Each point is reached from the start by the listed moves, each made 0, 1 or 2 times, or once backwards (-1), plus a little noise. Is the number of moves made odd or even? Then give how often each move was made.
(in the rows, 128 means zero)

Moves:
(1): [124 141  91 139 165]
(2): [127 147 108 168 157]
(3): [185 158 139 118 135]
Start: [126 115 147 130 139]
Points:
[242 199 166 182 179] => odd (-1, 2, 2)
[ 62  98  99 151 169] => even (1, 0, -1)
[183 172 156 188 169] => even (-1, 2, 1)
[241 193 150 149 184] => odd (0, 1, 2)

Moves:
(1): [128 126 102 125 111 129 128 119 141 144 117 115 147 132]
(2): [120 141 119 141 137 128 104 128 131 127 118 118 135 125]
(3): [149 154 123 122 151 149 141 126 123 124 132 144 143 122]
(4): [133 115 114 169 130 140 128 161 121  84 142 120 121 141]
(5): [110 114  92 119 136 117 147 131 125 133 142 125 115  76]
(6): [136 118 118 133 127 137 124 147 138 139 116 133 125 135]
(7): [119 129 126 119 134 117 135 140 126 112 135 140 125 124]
(8): [147 116 103 124 142 150 119 126 126 113 137 139 120 141]
(9): [105 121 133 103 110 137 128 133 139 149 136 115 135 135]
(10): [119 138 118 121 112 115 131 127 113 143 143 151 147 133]
(11): [130 138  99 122 139 149 145 127 112 113 113 133 106 122]
Start: [124 111 131 143 132 136 116 118 144 120 141 124 145 118]
Points:
[200 133 111 185 145 170 115 119 205 175  78 100 215 113] => odd (2, 0, 2, 0, 0, 2, -1, -1, -1, -1, -1)
[107 132  23 111 170 120 225 173  85  79 249 222 168  18] => even (0, -1, 2, 1, 2, 0, 2, 0, 0, 2, 0)
[127  61  67  77 163 156 141  94 120 115 161 161  62  76] => even (-1, -1, -1, -1, 1, 0, 0, 2, 0, 0, 1)
[141 104  92 154  88 159 122 166 147  51 221 148 224 218] => even (2, -1, 1, 2, -1, -1, 2, 1, 1, 1, -1)
[136  97  48 120 139 219  42 152 211 178 137 106 207 174] => odd (1, 2, 1, 0, 0, 2, 0, 2, 2, 0, -1)

Moves:
(1): [130 128 123 122 121 121 122 137 121 132 137 125 140 123 122 134 134 122
 128 129 136]
(2): [134 127 129 118 142 133 125 126 129 140 131 131 134 129 123 131 136 129
 132 141 122]
(3): [130 120 122 128 138 124 121 133 121 125 122 124 127 131 133 132 142 129
 135 129 112]
(4): [135 120 117 122 129 127 150 130 135 136 126 129 133 128 134 120 141 126
 132 139 122]
(5): [115 144 108 111 142 121 144 127 132 123 138 128 142 114 113 121 125 127
 127 129 130]
(6): [126 134 141 140 127 131 142 133 139 132 109 136 122 137 123 127 128 133
 122 107 123]
(7): [132 119 131 126  99 129 134 128 141 118 137 134 122 119 138 136 134 116
 107 133 138]
(8): [133 111 124 135 123 117 114 117 146 127 143 119 140 134 124 123 125 109
 132 111 131]
(9): [138 115 129 143 122 125 139 132 147 136 125 137 136 126 128 127 120 125
 124 131 134]
(10): [128 118 126 122 130 140 137 124 125 128 133 132 127 111 122 127 133 120
 127 125 124]
(11): [133 119 127 123 132 133 125 126 136 128 122 127 119 121 139 123 137 134
 122 128 128]
(12): [126 136 128 139 137 126 137 126 135 136 127 127 136 128 134 127 123 124
 127 125 130]
(13): [148 120 126 124 130 134 125 108 121 140 119 143 129 126 138 125 115 128
 112 137 133]
(14): [133 118 120 138 131 128 115 120 126 107 124 125 117 133 132 131 153 111
 130 137 140]
(15): [126 134 118 110 138 112 142 139 131 134 131 114 109 135 132 135 122 135
 136 138 146]
(16): [144 131 125 132 125 127 126 137 126 122 135 130 119 129 135 134 129 134
 127 121 137]
(17): [124 126 131 130 128 127 129 120 132 113 127 113 135 122 131 130 134 126
 139 126 124]
(18): [134 127 132 134 125 129 127 118 131 131 135 128 127 123 127 130 129 139
 118 128 130]
(19): [122 116 133 133 137 113 139 128 140 131 129 139 131 132 135 122 129 120
 153 132 124]
(20): [127 123 114 128 122 121 115 134 128 147 121 133 132 138 125 136 123 130
 138 125 132]
Start: [124 122 126 135 118 115 141 128 137 115 115 146 125 131 123 120 125 123
 121 121 121]
Points:
[141 120  66 141 130  93 129 115 167 101 132 162 167 101 129 129 150 138
 157 157 162] => odd (0, 1, -1, 0, 2, -1, 0, -1, 1, -1, 1, 0, 0, 1, -1, 2, 2, 1, 1, 2)
[133  96 185 249  79 115 172 170 209 115  29 184 101 174 159 120 128 161
 141  64 103] => even (-1, -1, 0, 0, -1, 2, 0, -1, 2, -1, 1, 0, -1, 0, -1, 1, 1, 0, 1, 1)
[146 132 140 164 113 127 133 108 118  72 134  85 149 127 110 130 169  84
 132  79 139] => even (2, 0, -1, 1, -1, 1, -1, 1, -1, 1, -1, 1, 0, 1, 0, 1, 2, 0, -1, -1)
